Each row of a before or after table is a point. One or more steps were done to the points. Then noise was added and the rows were shuffled. The steps act on columns, c1 being the first. Write out the steps. A step turns or swaps two columns, mirrors them in a line or flattens them onto one, adds a multiple of one to another, or multiplies or shifts one. Angles are multiples of 10 degrees, from the lower column toward the higher: turns from -170 to 170, lines from 10 to 170 but not 90. Use the fewest steps. Two steps may share a column if one is a turn and the other turns, adds or multiplies; they go together, in the order done. Otherwise the lowest column goes first.
In the rows, zero is written as 100.

Before, 9 rows:
138; 116; 83
102; 107; 75
101; 100; 78
149; 129; 94
73; 36; 156
84; 112; 99
76; 62; 185
94; 143; 85
109; 102; 20
After (9 x 3):
139; 113; 82
107; 95; 76
101; 100; 78
109; 103; 20
38; 131; 154
123; 62; 85
58; 113; 186
156; 110; 94
95; 80; 99
Steps: mirror c1 and c2 in the line at 20 degrees

Before:
39; 114; 36; 136; 114; 78; 88; 96; 136
154; 123; 125; 106; 139; 116; 132; 151; 85
121; 115; 97; 94; 124; 155; 155; 99; 113
94; 116; 96; 138; 147; 109; 62; 64; 98
62; 106; 107; 195; 111; 100; 88; 82; 123
58; 75; 87; 113; 106; 75; 113; 79; 145
71; 55; 65; 145; 104; 101; 101; 81; 114
150; 85; 129; 102; 133; 134; 119; 138; 110
150; 113; 86; 110; 130; 128; 156; 123; 60
51; 85; 45; 120; 61; 78; 72; 75; 123
95; 102; 128; 105; 99; 149; 109; 133; 94
77; 84; 121; 99; 134; 115; 135; 114; 74
99; 74; 98; 110; 144; 152; 115; 143; 104
After (13 x 9):
66; 122; 51; 105; 138; 116; 134; 151; 85
103; 116; 106; 137; 147; 108; 62; 65; 98
137; 105; 113; 194; 111; 100; 88; 83; 124
70; 84; 50; 101; 133; 134; 120; 138; 109
50; 112; 87; 110; 129; 129; 156; 122; 59
130; 76; 132; 114; 105; 76; 112; 80; 145
81; 114; 92; 95; 123; 155; 155; 99; 115
130; 85; 94; 98; 133; 115; 135; 114; 73
108; 55; 146; 146; 105; 102; 101; 83; 113
121; 112; 186; 135; 114; 79; 89; 98; 136
118; 102; 77; 105; 100; 149; 109; 133; 94
117; 83; 171; 121; 60; 79; 72; 76; 124
99; 73; 104; 111; 143; 151; 115; 143; 104
Steps: turn c1 and c3 by -150 degrees

Before (9 x 14):
182; 125; 76; 52; 167; 145; 144; 152; 75; 116; 106; 103; 99; 54
90; 74; 112; 136; 137; 91; 89; 89; 87; 112; 15; 163; 56; 105
112; 51; 71; 77; 65; 77; 82; 93; 54; 174; 67; 104; 116; 81
83; 152; 88; 99; 155; 104; 100; 131; 94; 140; 100; 102; 114; 43
29; 106; 98; 87; 39; 150; 112; 100; 97; 134; 111; 103; 110; 119
91; 119; 77; 60; 65; 79; 101; 149; 102; 73; 104; 53; 174; 143
73; 112; 148; 113; 67; 51; 113; 136; 154; 101; 99; 61; 109; 60
97; 32; 131; 61; 109; 101; 99; 53; 134; 156; 125; 85; 96; 82
180; 82; 81; 75; 104; 88; 51; 112; 128; 107; 84; 51; 57; 39
After, 9 rows:
165; 124; 60; 55; 168; 144; 147; 154; 77; 115; 152; 101; 52; 98
178; 84; 67; 76; 103; 87; 49; 112; 127; 103; 126; 51; 37; 57
85; 35; 149; 60; 109; 103; 102; 52; 132; 156; 137; 82; 82; 99
128; 52; 52; 78; 65; 78; 84; 93; 54; 174; 103; 104; 82; 115
87; 150; 81; 100; 155; 104; 101; 130; 95; 140; 105; 104; 43; 113
133; 74; 121; 137; 137; 89; 89; 89; 89; 112; 26; 163; 106; 57
31; 107; 95; 86; 36; 150; 112; 101; 99; 133; 85; 104; 121; 111
79; 109; 174; 112; 67; 51; 111; 134; 156; 101; 87; 61; 58; 108
93; 120; 67; 62; 65; 80; 103; 147; 100; 72; 93; 51; 145; 174
Steps: turn c1 and c11 by 30 degrees; add 0.3 times c10 to c11; multiply c3 by 1.6; swap c13 and c14

Before:
131; 127; 61; 113; 100; 105; 95; 84; 95; 71; 90; 110; 100; 87; 107; 75; 63; 85; 130; 41; 70; 94; 103; 135
147; 145; 105; 86; 108; 111; 96; 102; 70; 101; 143; 48; 87; 84; 141; 70; 67; 98; 137; 47; 86; 117; 157; 86
83; 134; 136; 72; 134; 89; 90; 111; 105; 88; 96; 65; 115; 63; 104; 125; 136; 65; 72; 106; 129; 150; 5; 95
43; 133; 141; 78; 118; 109; 98; 130; 107; 108; 71; 110; 148; 109; 127; 149; 104; 61; 79; 97; 131; 169; 57; 93
82; 51; 118; 94; 148; 102; 111; 43; 151; 119; 95; 112; 149; 95; 77; 103; 50; 99; 77; 81; 99; 112; 82; 90
34; 137; 159; 94; 113; 78; 122; 107; 108; 53; 87; 68; 114; 126; 106; 170; 103; 92; 81; 128; 148; 134; 31; 110
146; 129; 102; 110; 59; 89; 135; 104; 77; 100; 92; 91; 94; 81; 109; 91; 71; 99; 86; 51; 52; 105; 90; 79
111; 100; 93; 140; 78; 112; 83; 101; 88; 97; 90; 52; 94; 131; 127; 68; 85; 80; 124; 63; 55; 91; 87; 81
39; 81; 88; 97; 106; 76; 85; 50; 137; 158; 67; 100; 112; 76; 69; 126; 55; 121; 95; 94; 62; 118; 61; 117
49; 98; 94; 118; 144; 94; 136; 39; 155; 154; 102; 128; 111; 64; 130; 101; 70; 71; 72; 95; 136; 84; 99; 107
34; 112; 119; 75; 100; 97; 89; 94; 107; 63; 122; 120; 91; 105; 136; 126; 102; 85; 46; 120; 142; 161; 46; 91
139; 97; 79; 108; 81; 107; 98; 128; 81; 109; 69; 58; 73; 97; 74; 76; 71; 101; 121; 51; 118; 116; 104; 85
87; 47; 116; 85; 155; 105; 135; 56; 112; 150; 69; 125; 80; 77; 105; 91; 44; 87; 116; 105; 77; 104; 71; 120
139; 109; 113; 132; 94; 125; 96; 107; 77; 80; 64; 48; 88; 70; 147; 63; 74; 134; 107; 37; 84; 121; 112; 110
After, 14 rows:
38; 82; 88; 94; 107; 74; 85; 74; 136; 159; 71; 99; 112; 51; 72; 127; 55; 124; 96; 95; 63; 118; 59; 106
113; 98; 92; 141; 78; 110; 83; 131; 90; 98; 89; 51; 94; 102; 126; 65; 87; 80; 124; 64; 54; 90; 88; 68
146; 146; 104; 84; 107; 113; 95; 85; 70; 101; 143; 46; 87; 104; 141; 70; 66; 99; 138; 47; 84; 119; 157; 83
35; 113; 118; 76; 100; 97; 90; 108; 105; 65; 121; 118; 89; 95; 137; 126; 101; 84; 46; 121; 141; 161; 45; 82
44; 132; 140; 80; 117; 110; 99; 108; 108; 109; 70; 109; 149; 129; 128; 151; 105; 61; 80; 97; 133; 167; 59; 93
34; 135; 159; 94; 113; 76; 122; 126; 106; 53; 87; 68; 115; 108; 106; 169; 102; 90; 82; 128; 148; 133; 28; 125
83; 52; 119; 96; 146; 104; 112; 96; 151; 119; 94; 112; 148; 43; 77; 102; 51; 99; 77; 80; 98; 110; 81; 97
137; 99; 78; 110; 81; 106; 98; 96; 82; 111; 71; 59; 74; 127; 74; 77; 69; 102; 122; 53; 118; 120; 103; 85
87; 47; 116; 84; 157; 106; 137; 76; 113; 149; 68; 125; 80; 57; 107; 92; 44; 88; 114; 104; 76; 105; 71; 143
49; 99; 92; 117; 143; 95; 136; 63; 156; 154; 101; 127; 111; 38; 131; 101; 71; 69; 72; 93; 136; 84; 97; 132
83; 134; 136; 73; 133; 90; 90; 64; 105; 87; 94; 63; 116; 112; 106; 124; 135; 65; 71; 106; 129; 149; 2; 89
140; 109; 114; 132; 95; 124; 97; 69; 75; 81; 64; 48; 87; 108; 149; 63; 74; 132; 107; 36; 84; 121; 111; 108
132; 127; 60; 112; 98; 105; 94; 87; 95; 70; 91; 109; 100; 85; 107; 75; 65; 85; 130; 42; 70; 93; 103; 131
147; 131; 103; 109; 60; 88; 136; 83; 76; 102; 93; 91; 95; 105; 110; 93; 70; 100; 86; 52; 51; 104; 91; 104
Steps: add 0.7 times c7 to c24; swap c8 and c14

Before (10 x 64):
78; 117; 109; 136; 115; 99; 66; 72; 156; 88; 105; 135; 156; 64; 92; 41; 46; 66; 108; 111; 86; 93; 105; 107; 130; 158; 144; 131; 123; 91; 70; 129; 80; 91; 41; 118; 126; 119; 124; 128; 104; 87; 98; 46; 145; 99; 135; 66; 84; 79; 83; 90; 126; 112; 83; 83; 114; 98; 128; 102; 123; 86; 139; 86
18; 89; 139; 113; 111; 99; 89; 67; 80; 139; 128; 89; 96; 67; 145; 116; 120; 92; 87; 35; 135; 110; 131; 92; 134; 105; 105; 95; 157; 39; 181; 70; 141; 51; 82; 73; 66; 85; 12; 119; 56; 90; 116; 149; 39; 129; 103; 119; 86; 85; 63; 42; 155; 73; 82; 97; 105; 71; 75; 97; 72; 133; 76; 132
99; 106; 94; 117; 114; 88; 40; 81; 176; 76; 103; 134; 105; 72; 99; 46; 70; 91; 120; 93; 82; 118; 88; 123; 104; 146; 91; 133; 96; 97; 69; 112; 110; 117; 107; 89; 93; 130; 131; 117; 99; 61; 80; 61; 125; 110; 117; 112; 33; 84; 104; 94; 120; 126; 133; 76; 115; 115; 143; 129; 151; 96; 134; 86
100; 80; 60; 111; 83; 156; 121; 84; 118; 98; 83; 60; 64; 67; 144; 100; 130; 121; 115; 111; 67; 95; 74; 84; 101; 85; 68; 89; 62; 137; 99; 32; 52; 127; 119; 126; 124; 67; 101; 33; 171; 118; 94; 116; 70; 94; 103; 69; 91; 92; 93; 79; 42; 71; 59; 95; 102; 145; 100; 70; 46; 181; 185; 60
32; 135; 85; 72; 48; 106; 127; 118; 136; 123; 120; 122; 132; 117; 189; 144; 51; 111; 118; 76; 151; 59; 53; 48; 147; 126; 72; 52; 87; 132; 83; 128; 130; 61; 116; 108; 135; 116; 46; 108; 54; 109; 111; 42; 122; 40; 165; 25; 87; 155; 158; 88; 145; 116; 134; 131; 73; 74; 54; 60; 64; 77; 71; 132
71; 151; 92; 118; 142; 64; 38; 62; 139; 124; 124; 101; 139; 105; 135; 51; 77; 78; 88; 63; 109; 100; 130; 117; 89; 138; 113; 115; 96; 71; 108; 134; 102; 80; 73; 80; 112; 84; 103; 131; 83; 97; 107; 88; 85; 115; 131; 95; 65; 93; 42; 46; 127; 134; 125; 91; 77; 100; 136; 130; 124; 80; 94; 94
124; 53; 66; 93; 101; 148; 111; 81; 94; 29; 108; 77; 74; 121; 154; 55; 142; 143; 140; 114; 58; 81; 110; 71; 94; 80; 90; 97; 59; 126; 112; 49; 51; 143; 125; 113; 128; 85; 146; 36; 140; 135; 89; 145; 74; 119; 57; 82; 121; 93; 166; 113; 64; 49; 34; 135; 109; 160; 95; 99; 81; 180; 149; 66
44; 104; 101; 100; 135; 99; 63; 39; 75; 156; 155; 58; 135; 32; 144; 101; 156; 78; 110; 44; 116; 136; 100; 109; 125; 73; 105; 131; 132; 43; 150; 83; 148; 43; 94; 44; 73; 35; 42; 100; 75; 92; 147; 141; 51; 110; 104; 91; 73; 137; 112; 66; 125; 73; 92; 75; 69; 80; 96; 92; 26; 132; 94; 146
98; 52; 75; 118; 63; 103; 99; 123; 100; 79; 116; 78; 49; 85; 163; 57; 134; 146; 120; 116; 46; 92; 77; 48; 101; 68; 59; 88; 97; 106; 120; 78; 102; 132; 141; 121; 160; 58; 107; 5; 172; 139; 60; 101; 70; 81; 58; 88; 134; 70; 123; 104; 57; 71; 55; 111; 92; 150; 113; 62; 50; 146; 130; 60
63; 133; 73; 136; 120; 151; 45; 82; 149; 54; 116; 130; 106; 77; 124; 43; 64; 55; 98; 116; 70; 91; 118; 84; 111; 137; 128; 110; 98; 109; 85; 94; 118; 111; 47; 115; 109; 95; 105; 125; 114; 77; 103; 83; 88; 129; 139; 103; 57; 72; 108; 87; 143; 131; 106; 70; 83; 128; 112; 100; 133; 88; 90; 104
After, 10 rows:
38; 150; 92; 117; 141; 65; 71; 61; 139; 124; 124; 100; 139; 106; 135; 51; 77; 78; 88; 63; 108; 101; 130; 117; 89; 138; 112; 114; 98; 92; 108; 134; 102; 80; 74; 79; 112; 85; 103; 131; 84; 96; 108; 87; 85; 115; 130; 95; 66; 94; 41; 47; 140; 133; 126; 91; 77; 99; 136; 131; 123; 80; 96; 94
127; 135; 86; 71; 48; 107; 32; 118; 136; 123; 120; 121; 131; 117; 190; 144; 51; 111; 117; 76; 151; 58; 51; 48; 146; 125; 72; 52; 88; 45; 83; 128; 131; 60; 116; 109; 135; 115; 46; 108; 56; 109; 111; 42; 122; 39; 164; 25; 86; 156; 158; 88; 95; 115; 133; 131; 73; 73; 54; 61; 62; 77; 70; 133
89; 90; 139; 113; 110; 98; 19; 67; 80; 138; 129; 90; 97; 67; 145; 115; 119; 92; 87; 35; 136; 112; 131; 93; 134; 105; 105; 96; 159; 84; 181; 69; 142; 51; 82; 74; 66; 85; 11; 117; 55; 91; 115; 149; 38; 128; 104; 119; 86; 85; 62; 42; 181; 71; 82; 96; 105; 69; 75; 97; 72; 133; 76; 133
46; 132; 73; 136; 121; 152; 64; 81; 149; 54; 117; 130; 107; 76; 123; 42; 64; 55; 97; 117; 71; 89; 119; 85; 110; 137; 127; 111; 97; 59; 85; 94; 119; 112; 47; 115; 110; 95; 105; 125; 115; 77; 103; 84; 88; 128; 138; 103; 57; 70; 108; 87; 114; 131; 105; 70; 82; 128; 112; 102; 133; 88; 89; 105
64; 104; 101; 99; 137; 100; 45; 38; 74; 157; 154; 57; 135; 31; 144; 101; 155; 78; 110; 44; 117; 137; 101; 110; 125; 73; 105; 130; 133; 108; 149; 84; 147; 43; 94; 43; 74; 35; 42; 100; 76; 91; 148; 141; 52; 109; 103; 91; 73; 137; 112; 66; 162; 74; 92; 75; 67; 79; 95; 92; 26; 131; 93; 148
98; 52; 75; 118; 61; 103; 98; 123; 101; 79; 116; 77; 49; 85; 164; 56; 134; 147; 119; 117; 45; 91; 77; 49; 101; 67; 59; 88; 96; 133; 120; 79; 102; 132; 141; 121; 160; 57; 107; 5; 173; 138; 60; 101; 68; 81; 58; 87; 134; 69; 124; 103; 73; 71; 55; 111; 92; 150; 113; 61; 51; 146; 131; 60
121; 80; 61; 111; 83; 156; 100; 84; 118; 98; 83; 60; 63; 68; 143; 98; 130; 121; 114; 112; 67; 95; 75; 83; 101; 85; 68; 89; 61; 132; 99; 32; 51; 127; 118; 126; 123; 67; 100; 34; 171; 118; 94; 114; 71; 92; 103; 70; 91; 92; 92; 78; 38; 72; 58; 96; 102; 145; 100; 69; 45; 182; 185; 60
66; 117; 110; 136; 116; 100; 79; 71; 156; 88; 107; 134; 155; 63; 90; 41; 45; 67; 108; 111; 85; 93; 106; 106; 130; 157; 144; 130; 123; 82; 70; 129; 80; 90; 41; 118; 125; 119; 124; 127; 104; 87; 99; 45; 145; 100; 136; 66; 84; 79; 82; 90; 121; 112; 84; 83; 115; 98; 129; 101; 123; 86; 139; 86
41; 108; 95; 116; 114; 87; 98; 82; 175; 77; 103; 135; 105; 71; 99; 45; 69; 91; 120; 93; 80; 118; 89; 123; 105; 145; 89; 133; 95; 84; 69; 112; 109; 117; 108; 89; 94; 129; 132; 117; 100; 61; 80; 61; 125; 110; 117; 111; 34; 85; 103; 94; 112; 125; 133; 76; 115; 115; 143; 129; 152; 96; 135; 86
112; 52; 66; 93; 101; 149; 126; 81; 95; 29; 108; 78; 74; 122; 153; 56; 142; 143; 140; 113; 56; 81; 110; 71; 95; 80; 91; 98; 59; 119; 112; 49; 52; 144; 125; 115; 128; 84; 147; 35; 140; 134; 89; 144; 75; 119; 58; 82; 121; 94; 166; 113; 62; 49; 35; 135; 110; 160; 96; 98; 80; 179; 151; 66
Steps: swap c1 and c7; mirror c30 and c53 in the line at 120 degrees

Before, 8 rows:
83; 80; 96; 98; 114; 102; 122; 85; 95; 95; 107; 132; 69; 116; 117; 90; 107; 97; 108; 91; 77; 120; 113; 81; 133; 140; 140; 73; 131; 101; 137; 105; 124; 111; 78; 94; 118; 117; 111; 99; 136; 89; 115; 72; 93; 96; 103; 82; 94; 85; 111; 115; 146; 93; 72; 93; 108; 132; 96; 92; 87; 123; 111; 83
103; 121; 112; 105; 126; 70; 85; 85; 99; 120; 136; 107; 91; 110; 115; 97; 65; 101; 96; 122; 74; 119; 85; 95; 70; 75; 75; 81; 80; 72; 91; 107; 101; 85; 101; 106; 84; 118; 108; 83; 124; 85; 130; 134; 81; 106; 82; 61; 91; 94; 65; 96; 86; 72; 63; 99; 120; 134; 109; 106; 78; 135; 93; 145
120; 146; 105; 113; 103; 90; 61; 104; 100; 71; 73; 86; 76; 88; 105; 95; 74; 94; 121; 84; 105; 116; 62; 130; 98; 78; 88; 119; 91; 68; 88; 84; 123; 104; 128; 80; 100; 76; 83; 59; 70; 108; 82; 90; 112; 66; 122; 109; 90; 117; 109; 100; 98; 97; 115; 114; 118; 113; 113; 85; 114; 83; 82; 134
104; 77; 55; 93; 78; 101; 128; 102; 93; 133; 86; 120; 120; 59; 79; 127; 87; 87; 110; 106; 92; 119; 88; 82; 113; 134; 103; 68; 75; 111; 137; 100; 64; 128; 99; 84; 84; 98; 107; 76; 77; 135; 128; 107; 131; 100; 92; 82; 96; 124; 83; 123; 97; 94; 72; 139; 65; 127; 74; 135; 79; 129; 82; 96
115; 141; 91; 89; 120; 117; 66; 130; 118; 113; 117; 81; 112; 74; 77; 108; 125; 112; 101; 111; 111; 71; 92; 96; 127; 94; 85; 105; 93; 121; 87; 99; 108; 102; 105; 104; 104; 135; 100; 109; 79; 105; 88; 135; 127; 115; 129; 126; 75; 124; 108; 68; 98; 108; 111; 92; 68; 80; 98; 131; 117; 111; 108; 136
129; 106; 87; 120; 107; 93; 129; 74; 122; 112; 76; 130; 58; 115; 74; 130; 126; 115; 81; 90; 102; 71; 111; 77; 73; 80; 77; 131; 77; 137; 78; 83; 102; 144; 124; 93; 127; 129; 119; 89; 91; 87; 96; 99; 88; 118; 132; 59; 119; 120; 124; 91; 109; 102; 81; 139; 64; 96; 111; 92; 129; 83; 101; 146
90; 86; 92; 105; 107; 119; 123; 96; 98; 115; 111; 128; 85; 67; 104; 112; 66; 111; 97; 128; 109; 62; 86; 103; 98; 135; 72; 126; 90; 116; 75; 103; 127; 122; 62; 92; 125; 138; 83; 76; 76; 93; 100; 112; 127; 88; 115; 127; 96; 90; 107; 88; 104; 93; 82; 89; 111; 119; 65; 89; 100; 101; 104; 85
124; 117; 76; 99; 71; 81; 97; 106; 69; 96; 136; 122; 112; 106; 107; 102; 64; 130; 132; 75; 82; 53; 111; 122; 81; 96; 141; 103; 122; 97; 77; 99; 80; 140; 71; 117; 120; 112; 84; 63; 77; 94; 116; 83; 136; 105; 87; 108; 128; 77; 116; 87; 109; 127; 63; 88; 118; 75; 110; 82; 80; 105; 104; 89
After (8 x 64):
119; 147; 65; 85; 102; 90; 61; 103; 100; 71; 73; 58; 76; 88; 105; 95; 74; 94; 121; 84; 105; 116; 62; 84; 98; 78; 88; 119; 91; 68; 88; 130; 123; 103; 128; 80; 101; 75; 84; 59; 70; 108; 82; 107; 112; 66; 122; 110; 90; 118; 111; 100; 98; 96; 114; 114; 118; 113; 113; 85; 114; 83; 81; 134
115; 140; 52; 116; 120; 117; 67; 131; 119; 112; 117; 43; 113; 75; 77; 107; 124; 111; 101; 111; 112; 72; 91; 99; 126; 94; 85; 105; 93; 121; 87; 96; 109; 102; 104; 104; 104; 133; 100; 109; 78; 104; 88; 67; 127; 115; 130; 125; 76; 123; 110; 68; 99; 109; 111; 91; 68; 81; 97; 130; 117; 111; 108; 136
128; 105; 48; 80; 106; 94; 129; 74; 122; 112; 76; 191; 58; 114; 74; 129; 125; 115; 82; 89; 102; 72; 110; 84; 72; 80; 77; 131; 76; 136; 78; 76; 102; 143; 124; 93; 127; 129; 120; 89; 92; 86; 97; 97; 88; 118; 133; 60; 119; 121; 131; 91; 108; 102; 80; 139; 64; 96; 111; 92; 129; 83; 101; 146
104; 77; 14; 109; 78; 101; 127; 101; 93; 133; 86; 160; 120; 59; 79; 128; 87; 87; 109; 105; 92; 118; 88; 99; 113; 134; 103; 68; 75; 111; 137; 82; 64; 128; 99; 85; 84; 99; 107; 76; 78; 135; 127; 95; 130; 100; 92; 83; 96; 123; 78; 124; 97; 94; 73; 138; 65; 128; 74; 135; 79; 129; 83; 96
83; 80; 54; 97; 115; 103; 123; 83; 95; 95; 107; 196; 68; 115; 116; 91; 107; 97; 108; 92; 77; 120; 114; 105; 133; 139; 140; 73; 131; 101; 137; 80; 125; 110; 78; 94; 119; 117; 111; 99; 136; 90; 115; 128; 93; 96; 103; 82; 94; 85; 115; 115; 146; 93; 71; 93; 108; 132; 96; 93; 88; 123; 111; 83
89; 86; 52; 98; 108; 119; 123; 96; 98; 115; 111; 184; 84; 67; 104; 113; 66; 111; 96; 128; 109; 62; 85; 102; 98; 135; 72; 127; 90; 117; 74; 102; 126; 121; 62; 92; 126; 138; 83; 76; 76; 93; 100; 87; 128; 87; 115; 126; 97; 90; 110; 89; 104; 92; 81; 88; 111; 119; 64; 89; 100; 102; 104; 85
123; 118; 37; 98; 70; 81; 97; 106; 69; 95; 136; 165; 112; 106; 107; 102; 64; 130; 133; 76; 82; 52; 112; 99; 81; 97; 141; 103; 122; 99; 77; 122; 80; 140; 71; 117; 120; 112; 84; 63; 76; 94; 116; 116; 137; 104; 87; 109; 128; 76; 121; 87; 110; 127; 63; 88; 119; 74; 110; 83; 80; 104; 105; 89
103; 121; 72; 100; 127; 70; 86; 85; 98; 120; 137; 121; 92; 110; 115; 98; 64; 100; 95; 122; 74; 119; 85; 107; 71; 74; 74; 81; 80; 72; 91; 95; 102; 84; 101; 106; 84; 118; 107; 83; 125; 85; 130; 65; 81; 106; 81; 61; 91; 94; 55; 96; 86; 71; 63; 98; 120; 134; 109; 107; 78; 135; 93; 145
Steps: shift c3 by -40; turn c4 and c44 by -170 degrees; multiply c12 by 3; swap c24 and c32; multiply c51 by 1.3
